Each row of a before or after table is a point. The points were changed in one or more steps. Then noise was added and the rows were shuffled. The steps act on columns, c1 being the first. Write out the steps. A step turns or swaps two columns, mirrors them in a line or flattens them onto one, adds a multiple of one to another, or multiplies or shifts one. Angles are multiples of 10 degrees, from the lower column toward the higher: turns from -170 to 170, lines from 10 to 170 but not 90. Use the fewest steps. Two steps may share a column if one is a turn and the other turns, adds or multiplies; they go together, in the order done. Otherwise the lowest column goes first.

Before (14 x 2):
[[-23 -48]
 [ 10 -18]
 [-43   7]
 [-35  37]
 [-32 -40]
 [ 51  -2]
 [ 19  -4]
 [-29  -5]
 [-13  38]
 [ 41  13]
 [-25   9]
 [-18  -6]
 [-16 -18]
 [-38  24]]
After (14 x 2):
[[-29  -6]
 [-46  -4]
 [-59  26]
 [ 67  13]
 [-25 -17]
 [-67   7]
 [-39  10]
 [-56  37]
 [-52 -39]
 [-37 -48]
 [ 83  -3]
 [-21  38]
 [ 30  -4]
 [ 16 -17]]
Steps: multiply c1 by 1.6

Before (13 x 4):
[[-27   7   5  19]
 [-28 -40 -21  19]
 [-20 -17   3  24]
 [-15   5  18  13]
 [-14   2  19   1]
 [ 15   8  -5  27]
 [-25  -3   8  11]
 [  2   8  11  18]
 [-24 -95   8 -23]
 [-24   3  13  30]
 [-26  10 -80  23]
 [-28   1  16  30]
 [-26 -19  -1 -13]]
After (13 x 4):
[[ -9  11   7  -2]
 [ -8  30  13   3]
 [-12  19   6   7]
 [-10 -14   0 -18]
 [  6  27  -5   7]
 [  1  18  11   7]
 [-12  17 -22 -40]
 [ -4   1  20   2]
 [-11  23 -79  10]
 [ -8  23   4 -17]
 [ -9 -23   8 -95]
 [-12  30  15   2]
 [ -6  12  18   4]]
Steps: multiply c1 by 0.4; swap c2 and c4

Before (12 x 8):
[[ 33 -24   7 -41  28  30  32  28]
 [-34 -57   4 -26 -23 -19   4  18]
 [ 34  34  11 -17  24  13  62 -41]
 [-50 -23  65   6  13  50 -10  28]
 [ 23   1  56  -5  42   5 -24  23]
 [ 17 -36  38  29   9  52  29   9]
 [-37 -23  74 -60 -52  18  -8  -6]
 [-33 -32  86  -6  21  -2  -2 -50]
 [-21   3   1 -50 -24 -18 -34   2]
 [ -2 -56 -10 -44  -2  33 -14 -33]
 [-47  37  65  31  -7  10  25  34]
 [  2   1  47 -65  -3 -27  56  -5]]
After (12 x 8):
[[-51 -21  62   5 -22 -47  -7  28]
 [-33 -30  87  -7  18 -11  -2 -49]
 [ 36  33  12 -17   9 -26  62 -43]
 [ 17 -35  38  28 -26 -46  30   9]
 [ -2 -56 -12 -44 -23 -22 -13 -35]
 [-37 -24  73 -61 -51  20 -10  -7]
 [ 25   2  54  -8  27 -33 -25  23]
 [ 35 -23   7 -43   5 -40  33  27]
 [-21   4   2 -51  -6  31 -34   4]
 [-35 -55   4 -26  -6  28   3  17]
 [-50  36  64  30 -14  -4  24  35]
 [  3   2  51 -65  16  24  53  -4]]
Steps: mirror c5 and c6 in the line at 160 degrees

Before (14 x 11):
[[  5  25   6 -15 -11  15 -10 -40  13  15  76]
 [-35 -27 -24  19  20   9  25  40   3   0  26]
 [ 42 -24 -46  53  71 -29  39   9 -16 -46   3]
 [ 17  10 -42  44  31 -78  23  42 -87 -36  -1]
 [  9  19 -32  -7  -6   8  21 -53  10  74  32]
 [  0  60  19  54 -12 -20 -27 -21 -44 -32  -7]
 [ 22   3 -57 -15  58  -4  29  28 -12 -23 -14]
 [-11   1 -28  -4 -27 -33 -10 -26  39  13  33]
 [-40  47 -11  40  -1 -40 -70 -49 -19  40  14]
 [ -7 -15 -69   2 -11  25  41 -54   7  18  24]
 [-25 -44 -18 -42  28   5  39 -41   7  -2  27]
 [  5  75  30  45 -37 -54 -35 -19 -23  -3 -24]
 [-23   5 -69  -2  58 -13  71  14   4 -44  35]
 [-22  49  36  32  -2 -38   5 -30   5  22  15]]
After (14 x 11):
[[  0  19 -31 -12  -7   4  21 -50  11  73  32]
 [-47 -44 -15  -4  28   5  41 -43   4  -4  28]
 [  9  49  35  38  -5 -38   5 -32   5  22  13]
 [ 43  61  18  33 -11 -19 -25 -23 -44 -31  -7]
 [ -9  22   1 -14 -13  15 -13 -42  14  13  76]
 [ -5 -32 -24  41  21  10  25  40   2   0  23]
 [ 37  76  33  26 -37 -55 -36 -21 -21  -5 -25]
 [ -3 -15 -70   9 -12  25  42 -53   6  20  22]
 [  4  44 -12  53   2 -38 -69 -51 -18  40  11]
 [  2   1 -53 -26  58  -3  30  28 -13 -22 -15]
 [ 69 -23 -46   0  71 -32  40   8 -16 -48   3]
 [ 43  12 -40  12  31 -79  23  42 -85 -38  -2]
 [-13   3 -71  12  53 -13  72  17   4 -44  35]
 [-10   5 -27   2 -27 -31 -11 -29  39  15  31]]
Steps: turn c1 and c4 by -50 degrees

Before (8 x 14):
[[  1 -34 -27  22  33  -5 -15  10  38  -5 -14  -7 -31  39]
 [  2 -31 -11  25  -6  16 -17  34   5 -21   2 -46  48  39]
 [-41  54 -38  12  23  23   5 -20  29 -31 -12  26 -13  10]
 [ 17 -31 -22  31  17  10 -12  33 -15  78  95  20  39   3]
 [ 12  12  -7 -95 -68  -9 -18  41  17 -23  -5  20 -34  32]
 [ 35 -34 -39   9  -2  43  11   0  11  29  34 -29  -9   1]
 [ 27  22  78  16  29   1   1  46  27   5  16  11 -21   9]
 [ 30 -34 -44  25  25  19 -18 -65  22 -11 -17  16 -34  22]]
After (8 x 14):
[[ 30 -33 -27  24  33  -4 -15  10  37  -7 -15 -38  -5  -8]
 [ 24  24  79  20  30   1   5  49  28   5  17  -8  25  11]
 [ 42 -34 -43  24  26  18 -19 -66  22 -12 -15 -24  22  15]
 [ 16 -34 -39  11  -2  41  12   1   9  30  34  -5  32 -30]
 [  5  56 -37  11  23  23   7 -21  31 -31 -15  -8 -43  24]
 [-35 -35 -22  28  19  12 -11  34 -16  78  93  -2  22  21]
 [ 33  13  -8 -97 -68  -9 -18  40  16 -23  -4 -31   6  19]
 [-46 -33  -8  22  -4  13 -16  34   4 -20   3 -38   9 -46]]
Steps: turn c1 and c13 by 80 degrees; turn c12 and c14 by 90 degrees

Before (8 x 20):
[[-23   8 -37  13   5 -16 -31   2 -25   1 -12  -9  19  24 -12  22  36  -3
   31  20]
 [-15  15  23  -2  13  12 -13   8  12  13 -16  25  11 -30  15  33  25   8
   15 -10]
 [-20 -35 -12   4 -17  -4 -35  11 -21  11  -8 -31  16  -1  -8 -44   1   1
   38   2]
 [-28  16 -10 -46 -34   8   7   4 -22  35 -59 -30  37 -26 -14  -9   5 -13
   15 -11]
 [  6  -1 -17 -13 -16  31   9 -18 -12   3 -13  -9  22  15 -14  17  25 -16
  -21  18]
 [ 30 -10  31 -22 -39  -6 -25  21  27  -1  -3  -7  22  -1  -3  31  14 -46
    0  22]
 [-23  -4 -44  21  42  18  -5  59  26  -2   5 -13 -14  -6 -29  40  14  -5
    0  34]
 [ -3  -4   0 -30  -3 -52  19  -2  24  51 -20 -26  -2   9 -15  31  14 -12
    2 -33]]
After (8 x 20):
[[ 20  21  16  -2   3  12 -13   8  12  13 -26  26  41  -3  16  33  25   0
   15  32]
 [ -9  11 -15 -46  45   9   6   3 -23  36 -95 -31  67 -13 -14  -9   5  17
   16  23]
 [ 19  -5 -37  14  15 -16 -31   2 -25   0 -18 -10  49  -3 -12  22  37 -10
   31 -30]
 [-17  -7 -16 -13   6  31  10 -19 -13   2 -21  -8  52 -13 -13  17  25   1
  -22 -25]
 [  0  -3   2 -30   4 -52  20  -2  24  51 -32 -25  28  19 -15  32  15  30
    3   1]
 [  0 -37   0   4  26  -3 -36  10 -20  12 -13 -31  45  -1  -8 -44   2  -1
   39   1]
 [ 47 -19 -40  21  -9  18  -6  59  26  -2   8 -13  16 -28 -29  41  14 -18
    1  -9]
 [-49   2  33 -22   2  -6 -25  21  26  -1  -6  -7  52 -40  -3  31  14  21
    0 -22]]
Steps: turn c1 and c5 by -130 degrees; turn c2 and c3 by -20 degrees; multiply c11 by 1.6; shift c13 by 30; turn c18 and c20 by 140 degrees; turn c14 and c20 by -60 degrees

Before (13 x 32):
[[ 12 -15 -11 -41  22 -14  14   6   9 -62  11 -36  30 -38  -7 -11  43 -23
   -7 -28   7  19 -18 -24 -38 -11  -1  39  13 -46  -8  -3]
 [-27 -18 -12 -34  14 -55  -3  35  -1   9  20  10  19 -11 -33 -11   2 -52
   23  44 -26 -28  34 -47 -40  41  14  20  -2 -46 -57  50]
 [ 34  22  13   2  30  28  14  63 -55  27  47  31  13 -51  23 -44  22 -50
  -63  41 -13  -1  50 -33  13 -30  11 -51  16  14  -8  -9]
 [ 13  27   4   7  32 -12  22 -25 -32 -43  44  22   3 -37 -21  -8  -9  39
  -21  38 -36 -24  13  40  41  49 -40   2  65   6  27 -41]
 [-56  34  -9 -40  54  28 -34   0  39   0  44  11  -4  -1   3   5 -19  17
  -41  25  13  21  23  15 -40  -5  49  39 -35   1  34 -49]
 [ -4 -24  89 -26  38 -36 -44  31  -3  -3  37  -3 -22 -29 -35  -8  -1 -23
   31 -25  -8 -48   9  53 -35   3  35  10  54  59  36 -26]
 [ 22   0  13  29  67  24 -19 -50  11 -15  66  33  52 -41 -56  -6 -48 -46
  -63 -47 -38 -35  64  52  19  60 -10 -57  51   6 -39  43]
 [-37 -43 -11 -51 -40 -50  40 -11 -35  10 -36 -20 -29 -13 -55  47   3  20
   30 -21  15 -62  63  47 -25 -21  34 -14 -16  -5  47   5]
 [-32 -10  92 -29 -18  44  -8  20  44 -70  10  40 -28   5  41 -23  10 -64
  -26  46   3  19 -16  -9   4  62  11  15  27   0 -13 -19]
 [  7 -15  23 -66 -40 -30  16  55 -44 -16 -19 -11 -37  28 -38  58   5   9
   27  32  -9 -50 -33  30  39  51 -23 -58  68 -37  32  24]
 [-30  15  34  40  65 -24  21 -30  10  23   4   8  34  27   8 -48 -16 -34
  -21 -56  42 -68   7 -46  44  -9 -30  49   5  47  12  29]
 [ 16 -40  42 -48   9  23 -40 -33  19 -69 -46  28  58  51  16 -39 -31  30
    5 -35 -18  31 -15  39  -7  22  70 -40  45  -5 -11   6]
 [ -8  33  38   4 -44  52  37 -31 -16  -1 -29 -61  61  -3  50 -35 -57  -9
  -27 -20  -3 -16 -28   3 -12   2  25  -7 -10 -11   2 -18]]
After (13 x 32):
[[-57  33 -10 -39   1  25 -34  -1  40   0 -46   6  -3   0   2 -59 -17   5
  -42  19  14  23  27  17 -40  -8  50  38 -38   3  34 -50]
 [ 23   5  12  32 -17  22 -16 -53  14 -15 -49  36  56 -42 -58 -64 -47 -64
  -61 -48 -34 -39  67  52  19  59 -11 -56  52   2 -41  42]
 [-31 -15 -11 -35 -14 -55  -5  33   2   7  -1  12  24 -13 -34 -14   1 -57
   19  41 -21 -31  36 -52 -41  41  19  18  -1 -43 -58  49]
 [ 15  28   5   6 -11 -12  21 -27 -33 -44 -56  24   2 -40 -14 -29  -6  19
  -20  36 -37 -23  11  38  38  47 -39  -2  64   3  28 -38]
 [  8 -16  18 -64  62 -34  20  53 -42 -19  15 -11 -43  27 -38  30   7  17
   23  25  -5 -48 -33  27  38  58 -26 -57  67 -37  28  23]
 [-40 -38  -9 -52  60 -48  40  -9 -32  12  28 -19 -32 -11 -56  27   0  30
   30 -20  17 -55  66  44 -26 -21  36 -16 -14  -3  45  10]
 [-31   9  30  39 -57 -26  20 -28  11  23  11  11  39  25  13 -54 -14 -37
  -21 -58  45 -67   7 -47  44 -13 -30  45   6  52  11  27]
 [-10  36  35   4 -26  47  36 -28 -15  -1  33 -61  61  -2  50  52 -53  -1
  -25 -19  -2 -17 -26   4 -17   3  26  -6  -8 -14   0 -18]
 [  8 -13 -13 -39 -15 -16  14  10   6 -60  -4 -37  29 -36 -11 -22  44 -30
   -6 -29  14  16 -15 -22 -33  -9  -3  41   9 -49 -10  -5]
 [-29  -9  90 -30 -18  47  -8  20  42 -68  13  42 -28   8  43  24  10 -63
  -27  44   3  20 -13  -9   5  67  12  17  25   0 -16 -18]
 [ -2 -27  88 -27 -12 -37 -43  26  -6  -5 -27  -4 -20 -30 -30 -36  -1 -31
   29 -25  -9 -46   8  54 -34   4  37   9  49  62  38 -22]
 [ 16 -35  35 -47 -43  22 -38 -33  16 -71  35  30  61  52  14  -1 -33  41
    6 -36 -19  35 -16  42  -4  21  67 -35  46  -3 -10   6]
 [ 34  24  12   0 -50  24  17  66 -55  25 -28  28  16 -51  23 -19  21 -63
  -62  42 -11   1  51 -34  12 -32  11 -53  14  15  -7  -8]]
Steps: turn c5 and c16 by -100 degrees; mirror c11 and c18 in the line at 100 degrees

Before (10 x 64):
[[-34 -15  -9  -6   6   3  20  -5  12  -2   3 -18  21  -4   2  11 -38  -2
   -5 -22  19 -18  32 -19 -29  27 -29 -10  25   0  -7 -25  51   8   9   3
   34  42  38 -42   8   5 -28   0  -8  13  24 -10 -56  26 -26  -8 -15  31
  -28  14  65 -30 -35 -42  -8 -10 -28  12]
 [-17   9 -18  -1  19 -23  26  48  -5   6 -24  -1 -17  28  -9   0  37  28
   22  36  29   2   9  23  43  25 -47 -16 -25  32  -9 -12 -10  42 -45 -22
    1   0 -15  58   8   5 -29 -52  21   8  13 -29  15  39 -59  30  32   8
   29 -10   9 -16  23   0 -17 -30 -24  17]
 [-40  23   2  13 -24  21   1 -38  16 -12   8  36  -4 -12  -7   5 -55 -40
   19  29  21  -3 -21 -48 -14  13  32 -53  20  -1  -9 -12   2 -35   3  13
  -21 -10  21 -18   1  -2  41 -17 -37 -24  17 -37  43  28   3  19  -3 -15
   -2  19 -52   7 -11  -1  -3 -30   2 -24]
 [-14   0  -7 -17  46 -14   6  39  -1  -7 -33  16 -22  33   4 -12  23  33
   12  19  26   2  18 -28  13   8 -28 -12 -35  73 -24   3  -5  45 -42  -2
    6 -33  31  12   8   4 -11 -41   7  -4 -15   6 -10  12 -27  17  21   8
   18   3   7 -32  17  18 -41 -23  24   3]
 [-22   5 -12  -6  12  -3   3  40  24  17 -39   2   0  47  -5  -9  23  49
   -1  14  49 -19  23   3  27  -3 -22  10 -31  48  -4  -6  -7  -3 -44  22
   26 -22  -2  12 -16  19 -10 -44  -5 -11 -12   5  11  15 -57   1   7  -2
    3  -7 -15 -32  40 -15 -29 -13  14  44]
 [  9  -1  19  -7  54   5  34  21   7  24 -63   5 -15  30   0  33  11  34
   -2   4   6   2  20  -4  41  -1   0  -2  -9  54  19  -4  -3  42 -31   6
   15  -7   3  31   5  -7 -11 -61 -10  36 -16  -5  50  15 -30  16  21  25
   -6  -6  -2 -16  33 -25 -26  -5   6   5]
 [-26 -19  25  -1  -6  22  21 -28   7  52   3   9  -7  -1  -9 -10 -27 -38
   34  22  25 -11 -39 -18 -22   6  26 -46  29 -16 -13  -7 -17 -37   6  32
  -35  49  -1 -34 -44  -1  34  23 -39 -42 -24  -8  63   3  31   9   8 -34
   46  37 -46   2  -3  25 -25 -47 -38 -39]
 [  2  17 -23  20  25 -19  -7  30  11  13 -15  12  21  32  -2  33 -35  22
   -6  -3  10 -32  27 -42 -26  10 -55   5   3  -6 -12  -8  51 -28  13  11
   26   9  18 -28  18 -35 -47 -34   6  17  -2  13 -57   9   4  -3  -2  -1
  -17  12  36 -29 -10 -35   2 -25 -14  14]
 [-30  11  26  -6   2  40   3 -55  20  46  24   5  13 -22 -39 -29 -64 -55
   30  40 -18 -18 -27 -51  -6  -2  38 -34  40 -18 -16  22  10 -23  10  23
  -35 -14  -5 -44 -34  21  35  20 -51 -25   9  -2  50  39  27   0  14 -16
   35  27 -66  12 -28  17  10 -48 -28 -14]
 [ -3  26 -16  19  31 -13   4  12   2 -27 -24   3  31  17 -22  12 -26 -11
  -25 -35  10 -56  -6 -21 -57  10 -18  -4   7  15   3   3  36   1 -10  29
   22  34  25 -39  14  -7 -30  -3  16   2  19  18 -32  13 -20  12 -16  36
  -18  -4  38 -18 -34 -51  24  -6 -23   2]]
After (10 x 64):
[[-26 -18  26   0  -6  21  21 -28   8  53   2  10  -6  -1  -9 -11 -42 -38
    6  21  25 -43 -38 -17 -22   7  26 -46  28 -16 -13  -7 -17 -36   7  32
  -19  48  -1 -33 -42  -2  35  22 -39 -41 -24 -10  64   4  29  10   7 -34
   45  38 -46   2  -4  24 -25 -93  27 -40]
 [  6  -1  19  -7  55   4  34  22   7  24 -62   5 -15  29  -1  34   8  34
  -10   4   6  10  20  -4  42  -1   1  -1  -9  55  18  -3  -3  41 -30   6
   12  -7   5  31   6  -6 -12 -59  -8  35 -15  -6  49  15 -29  17  20  23
   -5  -6  -1 -16  31 -25 -25 -10  -5   5]
 [-35 -15  -9  -6   5   4  21  -6  13  -1   4 -17  21  -4   2  11 -13  -2
   35 -21  20  -7  32 -19 -29  28 -30 -11  25   1  -6 -26  51   6   9   3
   42  42  39 -41   6   5 -29  -1  -8  14  24 -10 -56  27 -25  -8 -14  32
  -29  13  66 -30 -35 -43  -9 -19  22  13]
 [  1  18 -24  19  26 -17  -9  31  12  13 -15  12  20  31  -2  32 -11  21
   33  -2  10   7  29 -41 -27  10 -56   6   5  -6 -13  -7  51 -28  12  11
   29  10  18 -29  19 -36 -47 -34   5  16  -1  13 -57   8   4  -2  -1  -2
  -18  12  36 -28 -10 -36   1 -50  32  13]
 [-39  23   1  13 -25  23   1 -38  16 -12   9  35  -2 -11  -7   5 -44 -40
   36  30  22  -3 -20 -48 -15  13  32 -52  21   0  -9 -15   2 -35   2  12
  -21 -11  21 -18   1  -1  41 -18 -37 -24  18 -38  44  28   4  19  -5 -17
   -2  18 -52   8 -11  -2  -4 -59   5 -24]
 [-13   2  -4 -18  45 -15   7  39  -1  -7 -33  17 -21  32   4 -12   2  32
  -27  18  24  23  18 -28  14   9 -29 -13 -34  73 -24   3  -5  45 -41  -1
   -3 -34  30  12   6   4 -10 -41   8  -4 -15   5 -11  12 -27  16  21   8
   18   4   6 -33  17  20 -43 -46 -11   3]
 [-31  11  26  -5   1  40   2 -55  21  47  24   5  10 -20 -39 -29 -57 -55
   40  40 -17 -28 -26 -51  -4  -2  38 -34  38 -18 -16  22  11 -23  10  22
  -22 -14  -4 -45 -34  21  36  21 -49 -24   8  -1  50  38  26   0  14 -16
   36  27 -66  12 -29  17  11 -97  31 -14]
 [-22   6 -12  -7  11  -3   4  40  24  18 -40   1   1  47  -5  -9  13  50
  -18  14  49  29  21   3  27  -4 -21  10 -31  48  -5  -6  -8  -3 -45  21
   19 -22  -2  13 -16  18  -8 -44  -5 -10 -11   6  11  16 -56  -1   8  -2
    3  -7 -17 -32  40 -16 -28 -27  11  44]
 [ -3  27 -16  19  32 -14   4  11   1 -26 -25   3  30  19 -23  13   9 -10
   35 -35   8   7  -7 -22 -57  10 -18  -5   8  15   3   2  36   1 -11  28
   29  32  25 -38  12  -6 -29  -4  19   3  19  17 -32  14 -19  11 -15  36
  -19  -5  38 -19 -34 -50  25 -13  59   3]
 [-15   9 -16  -1  17 -24  27  47  -6   5 -23  -1 -16  28 -10   1  -2  29
  -42  36  29 -22   9  22  43  26 -49 -16 -26  31 -10 -12 -11  41 -45 -21
    9  -2 -15  57   8   6 -29 -49  21   9  15 -31  15  38 -58  31  33   8
   28  -9   9 -16  23   1 -18 -61   6  17]]
Steps: mirror c17 and c19 in the line at 150 degrees; turn c37 and c63 by 20 degrees; turn c22 and c63 by -110 degrees; multiply c62 by 2
